Each row of a before or after table is a point. One or more steps were done to the points. Then noise was added and the rows were shuffled. The steps act on columns, c1 being the first. What was done? A step turns or swaps two columns, mirrors them in a line or flattens them onto one, adds a multiple of one to another, or multiplies or shifts one. Angles are multiples of 10 degrees, from the lower column toward the higher: turns from -170 to 170, lines from 10 to 170 but not 90. Use the fewest steps. Two steps may share a column if one is a turn and the other turns, adds or multiplies; they go together, in the order done. Otherwise the lowest column goes first.

Before, 10 rows:
[[-5.2 -1.3 -0.4]
 [-0.4  4.1  5.4]
 [-2.7  1.9  3.7]
 [ 4.8 -0.7 -6.5]
 [ 3.9  3.8 -6.6]
 [ 1.3  1.2  6.7]
 [ 1.6  4.1  7.7]
 [-2.3 -0.1  7.2]
 [-5.6 -0.4 -1.3]
 [-8.9 -0.5 -0.8]]
After:
[[-1.6 -1.5  4.0]
 [ 2.6 -4.1  5.8]
 [-2.0  0.5  9.0]
 [-9.2 -0.2  4.1]
 [ 4.0 -3.2 -8.6]
 [ 1.8 -1.2  6.5]
 [-5.9  0.5  1.3]
 [-5.0  1.6  2.2]
 [ 5.2  0.4 -9.0]
 [-0.5 -4.0  5.2]]
Steps: add -0.5 times c1 to c3; multiply c2 by -1

Before:
[[ 2.1  3.2 -0.5  3.1 -5.1 -2.1 -4.6 -1.8]
 [ 4.9  3.6  4.6 10.1 -0.1 -3.7  1.9  1.5]
 [-2.4 -5.5  8.6  6.8  4.7 -3.3  5.0  2.8]
 [-0.1  2.8 -1.7  2.5 -1.2 -2.3  1.1 -3.5]
 [ 3.3  6.0 -1.0  5.3 -8.0  0.1 -3.2 -0.2]
 [ 4.2  3.5  6.2 -5.8 -1.2  2.6 -3.5 -6.3]
 [-0.4 -0.2 10.1  7.5  7.5 -7.1  3.6 -3.7]
 [ 5.2 -2.5  9.3 -1.0 -6.8 -0.7 -5.0 -3.8]
 [ 6.7  1.1 -4.0 -4.2 -1.4  6.4 -3.4 -2.9]
 [ 4.0 -1.8  9.0 -2.3 -4.2 -0.3 -1.1 -6.7]
 [ 3.5  1.5 -1.9  0.4 -1.4 -5.0  1.6 -0.5]
 [-3.6  5.7  4.5  5.8  6.1 -7.8  2.3  6.1]
 [ 0.8 -1.7 -5.1  1.5  0.1  4.0 -6.5 -2.9]
 [-4.3  7.5  2.6  4.2 -1.7 -0.1  4.5  0.9]]
After:
[[ -2.8   1.1  -3.0   0.4   0.9   5.2  -0.8   0.3]
 [ -2.2   6.4   2.6  -0.2  -4.0   5.4  -0.6   5.6]
 [ -1.5   3.8   0.5  -6.7  -4.7  -4.3  -1.5  -5.7]
 [ -1.0  -2.0  -0.4  -4.1 -11.3   0.5   0.5  -0.6]
 [-10.1   6.2  -0.8   1.7  -3.1   0.5  -1.4   3.6]
 [ -9.7   4.4 -10.6   6.4   0.9  -3.2  -0.6   5.1]
 [ -1.4   3.6  -4.5   2.3  -4.0   0.2  -0.7  10.4]
 [ -0.4   2.0   8.3  -3.2   2.5  -0.4   0.1  -3.5]
 [ -5.6   2.7  -0.4  -3.4   0.9   3.4   0.0   2.3]
 [ -5.9  -1.2 -12.8  -3.1  -3.1  -6.9   1.1   7.5]
 [ -8.1  -7.2  -8.1   2.5  -4.0  -5.9   2.2   6.8]
 [ -2.1  -1.3  -1.6  -7.0  -9.8  -2.7   0.9  -2.1]
 [ -4.3   0.0   5.4  -2.9   4.0   1.0   0.0   0.6]
 [ -4.2   3.3   1.0  -1.5  -3.7   4.5  -0.7   1.9]]
Steps: shift c1 by -6.0; flatten c2 and c7 onto the line at 170 degrees; turn c3 and c5 by -50 degrees; turn c3 and c6 by -120 degrees; swap c4 and c8
